Rows are points. Examples show where two turns around zero, p and q, send a point. Write where each new point lands after one turn and then the other. Backwards means that the second turn is done in reverse. Each puzzle has new turns, and all numbers are rounded.

Turn p:
[13 -1 63] -> [  2 -25  59]
[-33  -7  21] -> [-22 -33   2]
[ 26  33 -52] -> [  3  62 -24]
[ -6 -25 -33] -> [ 17  -4 -38]
Turn q:
[-1 21 -2] -> [-7 16 11]
[26 36 49] -> [38 22 49]
[ 48 -52  16] -> [ 60 -20 -35]
[-27  29 -20] -> [-40  15  11]
[-48 -40   1] -> [-27 -56  -8]
[  2   7 -43] -> [-24  23 -28]
Where do these land?
p, then q backwards: [ 30 -76  15] -> [ 33 -49  59]
q, then p: [-39  13  15] -> [-11 -41  12]
q, then p: [  1   3 -15] -> [-11   6  -9]
p, then q: [ 40 -16 -46] -> [ 11  60 -14]
q, then p backwards: [-36  40  14] -> [ 0 38 40]
p, then q backwards: [ 5 35 19] -> [-18  36   2]

Turn p:
[-11  11  42   7  19 -14] -> [ -7  -7   3  12  41 -26]
[  8 -31 -13  -7 -20  21] -> [  0   3  24 -10 -19  32]
[ 41  23 -19  -3 -26  32] -> [ 17  56  -6  -4 -22  18]
[-21  -5 -18  11   0 -48] -> [ 12 -43  -9  14 -20 -22]
[ 11 -40 -29 -19   7 -31] -> [ 27 -44  -6  -4 -14  32]
[ 36 -33 -11   3 -30 -13] -> [ 37  -2  24  17 -20  31]
[-53  24  31   9  17  -1] -> [-39 -12   0  -6  24 -50]
[-14  21  37  41  43  30] -> [-56  19 -12  30  41 -15]
[  3  31 -20 -42 -12  23] -> [ 10  30 -18 -48 -12  -2]
Turn q:
[-22 -11  76 -46  45 -13] -> [-55   6  42 -19  74  -3]
[ 34 -14   3  11 -26  17] -> [  5 -28  18  -4 -36  -5]
[ 20  11  30 -24  30   6] -> [  3  -8  36  -2  36 -16]
[ -5 -24   8  27  34 -21] -> [-28 -15 -11  39  18   5]
[ 24 -11 -51  -9 -31   5] -> [ 32 -23 -33 -20 -34 -15]
[-13  30  -4   6 -15 -23] -> [  1  39  -8   5 -11 -13]
[-25  14 -27   8 -40  10] -> [ 15  27 -22 -17 -36  18]
[-12   6 -33  27   2  18] -> [ 26   3 -20  18 -14  27]
Where do these land?
q, then p: [-37  -1 -43 -27  -8 -37] -> [ 11  -7 -55 -25 -40   1]
p, then q: [-32 -27 -11  44  29  42] -> [-23  32 -18  -6  -4  67]
p, then q: [32  4 -8 24 -9 20] -> [ 24  21  18  15 -22  11]
q, then p: [  0  29  23  -7  13 -12] -> [  1   1 -16  12  26 -25]
p, then q: [ 31  13  19 -24   1  22] -> [35  8 20  4 27 -9]
p, then q: [ 15 -39  10 -11  -1 -67] -> [-19 -73  15  19 -10  -9]
p, then q backwards: [ -9  19   9   0 -26  32] -> [-10  25  26 -10 -24 -14]

Turn p:
[ 30  17  12 -53   7 -48  12  -7   3] -> [ 19  11  27  -5  15 -31  44 -32  36]
[ 14   2  -4 -13  -2 -16   3 -24  50] -> [ -4 -10   7  37  20   4  27 -32  -1]
[ -9  18  39  13  20  43 -43   1   6] -> [ 17  -2   3  24  20  31 -17  59  13]
[  7  -1  12 -29 -17  23   3 -37  -1] -> [  9 -36  25   7 -13  18   4  -9  24]
[-17  -6 -26   5  36 -14 -53  11 -19] -> [ -1  18 -40 -33  46  16 -17   8  12]
[-21  -3   9   6  12  17  33  44  -2] -> [-30  34   7  -4 -30  -4   3  29 -11]
[  3  -2  19 -19  -5   9  -6  13  35] -> [-12   3   2  37   0  -1  14   8  21]
[ 30  -5 -31  32   1  -1 -15  13  17] -> [  3  -9 -46   8  11  -7  15   1 -30]
[ -5 -21   9  15 -10 -21  38   6 -17] -> [-18   3  20 -16 -16 -34 -12  -9 -21]
[  9 -32 -24  13   1  17  12 -10  15] -> [-30 -28 -14   1  -5   9   9  -6 -23]
[  0  36  -6  26 -10  -5  27  -1 -10] -> [ 29  18  10  -3 -21  -1  -1  -7 -35]
[-39  -2  -8   4 -34  -3 -10  -9 -76] -> [ 20  -2   0 -52 -28   0 -67 -10  14]
Turn q:
[ 18 -22  28  14  15   7  27  14 -29] -> [ 19 -15  23  39  -9 -15   1  29 -11]
[ -6  16 -25 -25  -7   7  -2  26 -22] -> [-16  13   2 -22   2  16 -22  34   0]
[  8  11 -27 -14 -30  22 -42 -19  29] -> [ -2  32 -15 -23  23  38  10 -27  30]
[-39   7  29 -25  41  16  -3  -2   9] -> [-36  22  35  -4 -12 -41   0 -14   0]
[ 15 -36 -19  11  41 -32 -15  11   5] -> [ 23 -46  28 -10  -5   0 -30 -22   9]
[  3  21  35  22 -31 -15   6  28   1] -> [ -1   4 -43  29 -35  -5  -2  14   4]
[ 34   3 -21  12  -5 -22  -8 -16 -33] -> [ 47 -10  -4 -18  -4  24   0  10 -18]
[ 27 -11 -16 -17 -28 -37 -21 -24  31] -> [ 16 -25 -22 -33  -3  27  29 -22  32]
[  6   7  -5   0  30  21  36 -13   3] -> [  7   2  13   2  34 -37   3  11 -10]
[-35   4  19  45   0   1  17  29 -21] -> [-18  -2 -14  43 -18 -11 -29   5 -39]
[-31   2   1 -22 -26  32   5 -33  26] -> [-40  25  -5  -3  28   4  40 -16   2]
Where do these land?
q, then p: [ 30 -16  38 -42 -46  44 -55  -1  15] -> [  9  14  26  75 -40  35  27  11 -37]
q, then p: [14 -8  0 -7 -5  5 33 26 27] -> [-34  19 -19  10  22  -6   4  -3 -16]
q, then p: [-12  -3  17  26  21  24   8  25   7] -> [ 17   9  -8   6  32  -8 -29   3 -21]
p, then q: [-24  28 -34   4   5  -2  -4 -22  -9] -> [ 17  39  18 -11  22   6  17   8   3]
q, then p: [ 42  15  41  -8 -27  19 -21   4   5] -> [ 21  10 -11  42 -26  -2  30  -7 -35]
p, then q: [-22  13   6  13  15 -28 -10  42   9] -> [  8  22 -24 -31 -12 -21 -32   0 -12]
q, then p: [ -8  -9 -14  18  -2 -24   0 -32   8] -> [ -9 -32  14 -30  -1   6   5 -12   1]
p, then q: [-23   4   2 -16  -2 -18  13 -38 -20] -> [  5  21  20  -1 -13  -9  39 -16  15]
q, then p: [-24  -3 -29  25  -5 -25  14  11 -30] -> [ -6 -16 -25 -39  -5   1 -27  16  21]
p, then q: [ 26 -22 -28 -14  45   5  21 -16 -12] -> [-36 -17  33  -7  15 -21  23  33  -7]

Turn p:
[ 18 -27  23  24  10  23  -7  18   0 -12  11  15] -> [ 15  10   9  16  -4 -17  11  28   4 -23  35   0]
[  8   5   1  14 -19 -25  -6  28  14   1  14  19] -> [-13  -3 -11   2  17 -33   2   3  18  18  17 -14]
[ 13 -23  -8  -2  13  33  -6  15  29  -4   8   4] -> [ 10  -6  22  -1   8  14  18  25 -12  -1  34 -12]
[ 19 -16 -10 -11  -1  41 -15  26   0  -7 -21  16] -> [ 35  11  -9 -13  17   9  14  17 -24 -10  29 -13]
[-23  17 -27  18   3 -21  28 -25  -4  33 -38 -46] -> [  6 -17  20   2  30  19 -18 -30   6  15 -58  41]
[ -4  11  -7 -21  28 -14  -1 -12 -38  29 -12 -21] -> [  8  10  -3  22 -13  10 -13 -36 -32  13 -27  19]
[  4   9  34 -13 -28 -18   7  -3   0  -4   3 -11] -> [-13 -24 -16 -18 -18 -25  -2 -15   6 -12  -2   7]
[ 18  -7   3  15 -12  26 -41  -9  12 -17  18  22] -> [ 26  -1  -5   4 -18   2  10  28  23  -5  21 -38]
[-51  17 -10   3   1 -20  32 -39  -5  39 -28   0] -> [-18  -5  -9  -3   9  30 -45  -3   7  23 -47  45]
[  0  27  10 -28  12 -10   6 -10  -9  17  24 -15] -> [-17  -4   0  -1 -36  -2   7 -22 -16  23 -12  10]
[-20  -7  10   7 -10   0 -21  26  11 -34  14   1] -> [-13   3   9 -10   3 -28   0  26  -2 -17   0 -34]
[  5  23   4  14   2  -1  10   3   7 -30  -1  15] -> [ -7  26   8 -23  -1  -8   4   0  25  -4   6  -4]
[ -7   5  -7   0 -26 -11  21  -8 -21  -8  29  -1] -> [-29   0 -24   5  -6  -3  24  -1  14  -5 -22   3]
[ 19 -33 -17 -21  28  -2  -7 -10   3  -4 -21   0] -> [  9   1  10  16  11  33 -11 -22 -20 -16  24 -11]
Turn q:
[ 17  11 -21 -23  -1 -27  -8  13  28 -19 -29  -2] -> [ 24  32 -38  -9  16   1   2  13  14 -24  -2   3]
[-13  22  26 -20 -34  12  12  -6 -12 -18  -7   2] -> [  2  20   2   8 -31 -25  10 -13 -23  -7  29   2]
[-13   9 -24  -7   6  22  -1  14  -6 -22   9  -2] -> [ 16  16  -2  14   9   4  14   1 -21  26  -9   2]
[ 22   9 -22   2  24  -8 -36  -6  16  33 -25  -6] -> [ -6  18   4  -5  33  17  -4  -9  47 -16 -22  12]
[-15 -31 -16  24  26  22  34   4  14  -5  -7  -7] -> [ 14 -34  -5 -27  -2  25  12  -2 -20  19 -26  18]
[ 20   3  -7  25   8  -5  -4  -6 -14  -8  24 -13] -> [-19 -17  -5  27   8  13   8   6  -2  -1 -13 -17]
[ 15 -22  19  15  19  -6  -8  -8 -12   9 -31  28] -> [ -9 -13  31 -21  17   9  -7  12  -2 -37   1  13]
[ 19  16   6 -25  27 -21 -26 -25 -18   8  20 -12] -> [-19   0  -3  26  41   4  -7 -18  20  -6  29 -17]
[-15 -21  12 -13 -22  25  12  31   5  12   9 -29] -> [ 24  -2   8 -22 -31 -11   4 -21  -2  24 -10 -31]
[ -6 -19  -5  14  -1   4   5   9  15  -1   2  30] -> [  7 -10  10 -15  -6   1  -2  32  -2   9  -7  14]
[ -7  23  23 -24 -11  30  33  29  -7  24  20 -20] -> [  4  -5   3  -8 -15 -52  19 -38  -5  28  -2 -19]
[-29  24   3  31   7 -31 -30  -3  -2  -7   3  16] -> [-47  26  -4   5   6  10 -28  22  -9   5  -3  10]
[ 17   2  -5 -30 -37 -29   5 -23 -27  19  11 -11] -> [ 15  -9  -8  40 -12 -21 -30 -19  19 -22  21 -14]
[-11 -24   9  30 -10  12  12 -23  20 -25   2  27] -> [ -5 -20   7  -9 -31  24  11  35 -14   3  12  24]
Where do these land?
p, then q: [-20   1   8 -64   4   4 -16 -29  24  14  34 -16] -> [ 33   0  44  10 -50   8 -27 -31  -9   9  -1 -18]
p, then q: [-26  -3  -9  15  32 -16  18 -39   7 -25 -13 -14] -> [-21  38  21 -27 -17  16  27  -2  -9   0  24  14]
q, then p: [ 18   7 -11  17  46 -10  -8   1 -29  11   3  20] -> [  1  32  32  17  -1  -2 -35  11 -18 -16   8   8]
p, then q: [ 16   8  15   6 -15  16  22  14  11  -9  10  -7] -> [ 15 -17 -19 -10   0 -22  -6  13  -8   6  19   0]
q, then p backwards: [-12  10  -7  14 -20   3  24   9 -76 -17 -12   7] -> [-20 -30  18 -20  39 -12 -20  23 -34  15  -5 -43]
p, then q: [-21  14   2  13 -14  14 -11  19   6   6   5  -7] -> [ 10   4  -6 -20  13 -17 -15  -5   2 -17 -12 -13]
q, then p: [  3   2  11  12  -9 -20   8  22   1  20 -14  29] -> [-13   3  -8 -11  10 -21 -25 -15 -13  -6   7 -27]
p, then q: [ 16   7 -14 -14   7   5  -7  12  22  15 -12 -25] -> [  0 -32  20  -1   8  -2   0 -20   7 -12  17  -9]
p, then q: [  9  15 -15  -5  -3   6 -11  18   2  13  -9  58] -> [ -2   3  -8  24  28 -19   1 -12  35  31 -23  -4]
q, then p: [ -5   1  11   3   6  -3  -6  17 -20 -28 -10  -5] -> [  6  21  -2   0 -12  -7  11 -12 -13 -11 -25   5]
p, then q: [ 20   7  11  11 -28   1 -11 -10   5  -6  -3 -23] -> [ 22 -17 -19 -11  -8  13   4  10  11 -20  12  -5]
q, then p: [-14 -55   5  -7  15   9   0 -45  23  14 -10   8] -> [  4 -22 -13   0 -30  19  19  37 -16  -7  50 -13]
q, then p: [ 16 -15  -9   0 -23  -9  -2   9  22  -9  28 -25] -> [ 13 -32  15  -4  31   1  28  -3   0   5  -8  -1]
